Every row gives one point. To make a cloud, some directions were put in groups of two or more. Within a group, all points are equally far from the middle, so they leave a hole (a ring in 2 directions, a hollow ball in 3). The other directions are filled evenly. Then the cloud was stretched, turned, moved and blurred a little. How many holes are there, and how many directions does each take, smallest first?

Cloud (14 x 2):
[[ 43 -47]
 [-28 -22]
 [-22  40]
 [ 26 -56]
 [-10 -39]
 [-43   4]
 [ 10 -52]
 [-44  34]
 [ 41 -50]
 [-30 -19]
 [ 37 -53]
 [-36 -10]
 [ 38 -53]
 [-47  23]]
Holes: 1 (2)

Cloud (29 x 4):
[[  9  -3 -38   2]
 [ 31  34 -11  36]
 [ 20 -18 -34  95]
 [  7 -17 -50  91]
 [-33 -14  32   6]
 [ 42 -53  -2 -15]
 [-10 -41 -29  61]
 [ 72 -18 -24  19]
 [  2  33  43   1]
 [ 30 -27  25  19]
 [ 24   9  10  58]
 [ 31  35  -5  31]
 [ 57 -12 -51  37]
 [ -8   3  50 -23]
 [ 62   6 -35  28]
 [ 30   7  34   9]
 [-33  38 -18  64]
 [ -8  18  48  33]
 [-18 -10 -22  20]
 [  0 -31 -46  85]
 [ 51  -8  19   5]
 [ -4  32 -17   3]
 [ 18  18   6  66]
 [-19 -24  42  56]
 [ 26   8 -49  59]
 [ 58 -46 -43   5]
 [ 32  12 -49  47]
 [ -3  45  19  41]
 [ -2  -7  43  42]]
Holes: 1 (3)

Cloud (50 x 6):
[[ 23 -55  37 -41   0  57]
 [-48  38 -49  53  -8 -75]
 [ 17  32 -58  28  17  -8]
 [ 19 -14 -61  24 -28   7]
 [-56  -3 -53  20 -69 -39]
 [-45   1 -11 -34  62  53]
 [-74  22 -42   0 -46 -40]
 [  9 -38  16 -19   0 -46]
 [-27  48   0   6 -27 -38]
 [  4 -57  23   3   2 -25]
 [-56 -50 -12 -29  26  29]
 [ 51  34  41 -66  25  41]
 [-11  37  -6 -23  35 -66]
 [-11   5 -27  21  77   5]
 [-38  -5  38 -22 -41 -18]
 [-24  19  13 -25 -28 -63]
 [ 34  51 -16 -40  -2   6]
 [-37 -27 -37 -35   1 -35]
 [-36 -60  15  40  30 -16]
 [ 11  -4 -16  68  -7  12]
 [ 28   6  -2   8  74 -48]
 [ 71  66  -6   5  52 -67]
 [-48  10   2 -25 -44 -39]
 [-68  21 -11 -29 -12 -34]
 [  8 -40  48 -34  13 -18]
 [  3 -14  20  10 -22 -75]
 [ 35  59   5  20  64 -46]
 [-42  60  17 -35  22  -6]
 [ 61  10 -14 -28  24   1]
 [ 56  27   4  -7  28   7]
 [-42 -22  58 -27  29   2]
 [ 32  25 -34  32  76 -50]
 [ 14  42 -50 -53   9  11]
 [  2 -37  58  29 -33 -13]
 [-62  59   8 -44 -12  12]
 [-21 -10  54 -30  19 -27]
 [-11  51  26  -7  27 -58]
 [ 12  17   6 -16  70 -23]
 [-40 -23 -37   4 -65 -46]
 [-57  54  20 -62 -16  -7]
 [-27   4 -88  18  50 -61]
 [  0 -23  45 -39 -68   4]
 [  3  36 -45 -67  33 -13]
 [ 44 -27 -66  40  38 -35]
 [-21  56   2   5  25  12]
 [ -4  39 -41  45  72 -35]
 [  8  -4 -47  71 -49 -45]
 [ 27  68 -30 -37   9 -20]
 [-50  57  19 -19  21  30]
 [ 49 -15  42  55 -18  -2]]
Holes: 1 (3)
